Each row is a point. Each copy is the shape, with its points in the same order, stretched, turned, moved and blurred by noise. Is it also mirrored, or only turned?

Shape (6 x 3):
[[-0.54 -0.04 -0.27]
 [ 0.43 -0.23  0.23]
 [ 0.23 -0.38  0.04]
 [-0.16  0.21 -0.99]
 [ 0.11 -0.11 -0.16]
 [-0.06  0.19  0.19]]
Copy 1 (6 x 3):
[[-0.38  0.23  0.16]
 [ 0.27 -0.45 -0.01]
 [ 0.04 -0.47  0.16]
 [-0.82 -0.11 -0.28]
 [-0.11 -0.26 -0.05]
 [ 0.11  0.10 -0.08]]
Copy 1 is: only turned
Copy 2 (6 x 3):
[[-0.64  0.33 -0.29]
 [ 0.06 -0.13  0.31]
 [-0.15 -0.19  0.22]
 [-0.36 -0.05 -0.96]
 [-0.18 -0.04 -0.11]
 [-0.13  0.39  0.01]]
Copy 2 is: only turned
Copy 3, 6 rows:
[[-0.48  0.19 -0.31]
 [ 0.40 -0.19  0.06]
 [ 0.10 -0.32  0.00]
 [-0.24 -0.17 -1.10]
 [ 0.11 -0.19 -0.32]
 [ 0.17  0.35 -0.11]]
Copy 3 is: only turned

Shape (10 x 6):
[[-0.21 -0.21 -0.31 -0.01  0.22 -0.30]
 [-0.36  0.28  0.06  0.13 -0.22  0.59]
 [-0.11 -0.07 -0.38 -0.22  0.32 -0.31]
 [ 0.25 -0.65  0.12 -0.48 -0.24 -0.69]
 [ 0.14 -0.17 -0.29 -0.03 -0.07  0.01]
 [ 0.09  0.43 -0.07  0.60 -0.32  0.36]
 [-0.25 -0.10  0.11 -0.09 -0.03 -0.39]
 [ 0.21  0.03  0.50 -0.51 -0.13 -0.66]
 [-0.07 -0.10  0.22  0.22  0.31  0.11]
 [ 0.08  0.39 -0.02  0.20  0.00  0.66]]
Copy 1, 10 rows:
[[-0.09 -0.21 -0.39 -0.53  0.13 -0.15]
 [-0.17 -0.07  0.23  0.41 -0.10  0.25]
 [-0.13 -0.17 -0.28 -0.65  0.09  0.04]
 [ 0.13  0.46 -0.26 -1.04 -0.40 -0.67]
 [ 0.32 -0.09 -0.08 -0.37 -0.06  0.01]
 [ 0.43  0.19 -0.07  0.51  0.27  0.33]
 [-0.23  0.28 -0.28 -0.40 -0.06 -0.28]
 [-0.09  1.01 -0.07 -0.84 -0.19 -0.16]
 [-0.01  0.08  0.29 -0.18  0.40 -0.17]
 [ 0.26  0.04  0.47  0.25  0.21  0.50]]
Copy 1 is: only turned
Copy 2 (10 x 6):
[[-0.43  0.08  0.01 -0.08  0.29  0.09]
 [-0.14  0.01 -0.26  0.23 -0.30  0.78]
 [-0.49  0.21 -0.03 -0.35  0.22 -0.02]
 [ 0.00 -0.49  0.47 -0.65  0.22 -0.23]
 [-0.09 -0.19 -0.31 -0.07  0.07 -0.03]
 [ 0.23 -0.08 -0.37  0.70 -0.44  0.26]
 [-0.24  0.02  0.38 -0.15  0.03  0.27]
 [ 0.00 -0.01  0.60 -0.65 -0.28  0.02]
 [ 0.15  0.21  0.04  0.05  0.16  0.53]
 [ 0.05  0.11 -0.63  0.18 -0.37  0.50]]
Copy 2 is: only turned
Copy 3:
[[-0.27 -0.14 -0.30 -0.28  0.61 -0.12]
 [-0.24  0.29  0.31  0.32 -0.23  0.03]
 [-0.06  0.01 -0.36 -0.41  0.63  0.01]
 [ 0.22 -1.16 -0.43 -0.39  0.18  0.00]
 [-0.14 -0.13 -0.01 -0.34  0.11 -0.16]
 [-0.19  0.31  0.27  0.41 -0.33 -0.65]
 [-0.06 -0.45 -0.34  0.14  0.33 -0.04]
 [ 0.76 -0.77 -0.58  0.14  0.19  0.08]
 [-0.05  0.01  0.31  0.34  0.47 -0.17]
 [ 0.03  0.57  0.39  0.18 -0.16 -0.11]]
Copy 3 is: mirrored

Shape, 13 rows:
[[-0.13  0.03 -0.40  0.37 -0.08  0.01 -0.57  0.25  0.28]
 [-0.37  0.36  0.08 -0.14  0.53  0.32 -0.08 -0.62 -0.16]
 [-0.06 -0.19  0.25  0.13  0.46 -0.23  0.01  0.03  0.22]
 [ 0.07  0.31  0.23  0.60 -0.83 -0.40 -0.05 -0.16 -0.31]
 [-0.71 -0.46  0.73  0.04 -0.53  0.39  0.24  0.34  0.19]
 [ 0.28  0.19 -0.09 -0.03 -0.20 -0.11 -0.15 -0.02 -0.19]
 [ 0.30 -0.07  0.40 -0.02 -0.46  0.46 -0.57 -0.27 -0.05]
 [ 0.08  0.40  0.47 -0.02 -0.12 -0.29  0.08 -0.02  0.20]
 [-0.46 -0.14 -0.34  0.07  0.38 -0.55  0.57  0.36 -0.38]
 [-0.07  0.00 -0.24 -0.17 -0.01  0.32 -0.05 -0.67 -0.53]
 [-0.14  0.44 -0.13  0.37 -0.08  0.50  0.28  0.22  0.06]
 [ 0.35 -0.35 -0.24  0.16 -0.06 -0.02 -0.02 -0.27  0.12]
 [ 0.25  0.21 -0.19  0.50 -0.49 -0.11  0.03  0.10 -0.94]]
Copy 1:
[[ 0.44  0.03  0.05  0.78  0.29 -0.03 -0.10 -0.11  0.22]
 [ 0.08 -0.37 -0.82 -0.51  0.16  0.08 -0.22 -0.12 -0.35]
 [ 0.18 -0.27  0.11 -0.28  0.01 -0.43 -0.35  0.04  0.15]
 [ 0.33  0.18  0.17  0.62 -0.75 -0.37  0.25 -0.36 -0.45]
 [-0.93 -0.32  0.33 -0.16 -0.44 -0.08  0.14 -0.85  0.57]
 [ 0.36  0.36  0.10  0.16 -0.15 -0.05  0.01  0.00 -0.22]
 [-0.06 -0.05  0.40  0.17 -0.11  0.43  0.12  0.08 -0.46]
 [-0.09  0.15  0.12 -0.03 -0.59 -0.32 -0.45  0.14 -0.03]
 [ 0.40  0.22 -0.29 -0.35  0.03 -0.78  0.04 -0.67  0.43]
 [ 0.45 -0.11 -0.51 -0.35  0.06  0.33  0.28 -0.46 -0.58]
 [-0.02 -0.01 -0.51  0.23 -0.23 -0.01  0.34 -0.02  0.49]
 [ 0.73 -0.07  0.24  0.03 -0.18  0.11  0.02 -0.10 -0.06]
 [ 0.51  0.43 -0.02  0.33 -0.20 -0.35  0.82 -0.27 -0.41]]
Copy 1 is: mirrored
Copy 2:
[[-0.56  0.00 -0.42 -0.05  0.43 -0.08 -0.21  0.58  0.13]
 [-0.03  0.16 -0.17  0.28  0.53  0.10 -0.21 -0.50 -0.65]
 [-0.35  0.09  0.28 -0.10  0.35 -0.17  0.27  0.08 -0.13]
 [-0.23 -0.40 -0.04  0.33 -0.45 -0.28 -0.56  0.36 -0.05]
 [-0.21  0.79  0.08  0.61 -0.26  0.27  0.31  0.43 -0.15]
 [ 0.00 -0.14  0.04 -0.09 -0.01  0.11 -0.44  0.26 -0.03]
 [ 0.30  0.22  0.13  0.51  0.29  0.08 -0.54  0.42  0.12]
 [ 0.08  0.21  0.18 -0.05 -0.17 -0.39 -0.28  0.09 -0.25]
 [-0.76 -0.20  0.08 -0.40 -0.19  0.49  0.39 -0.07 -0.35]
 [ 0.01 -0.18 -0.12  0.33  0.26  0.54 -0.31 -0.41 -0.18]
 [ 0.11  0.08 -0.55  0.13  0.05  0.04  0.10  0.37 -0.42]
 [-0.15 -0.23  0.08  0.00  0.29  0.03  0.18  0.06  0.40]
 [-0.13 -0.68 -0.05  0.17 -0.28  0.44 -0.46  0.54 -0.23]]
Copy 2 is: only turned
Copy 3 (13 x 9):
[[ 0.03 -0.78 -0.28 -0.09  0.18 -0.31 -0.31  0.32  0.15]
 [-0.57 -0.07  0.00  0.21 -0.28  0.03 -1.04 -0.18 -0.30]
 [-0.10 -0.41  0.25  0.01  0.42 -0.19 -0.62 -0.22 -0.17]
 [-0.14  0.10  0.01  0.47  0.24 -0.42  0.44  0.52 -0.33]
 [-0.61 -0.72  0.48  0.24 -0.24 -0.29  0.51 -0.73 -0.12]
 [ 0.11  0.09 -0.08 -0.03  0.12  0.02 -0.14  0.13 -0.21]
 [ 0.26 -0.35 -0.16  0.39 -0.44 -0.04  0.07 -0.15 -0.57]
 [ 0.07  0.04  0.65 -0.01 -0.03 -0.16 -0.16  0.09 -0.32]
 [-0.78  0.01  0.04 -0.32  0.92 -0.08 -0.44 -0.22  0.17]
 [-0.44  0.22 -0.55  0.35 -0.12 -0.02 -0.55 -0.26 -0.28]
 [-0.43 -0.28  0.29  0.27 -0.03  0.24 -0.18  0.15  0.40]
 [ 0.16 -0.12 -0.28  0.34  0.34 -0.28 -0.32 -0.14  0.07]
 [-0.32  0.21 -0.40  0.36  0.55  0.26  0.30  0.35 -0.26]]
Copy 3 is: only turned
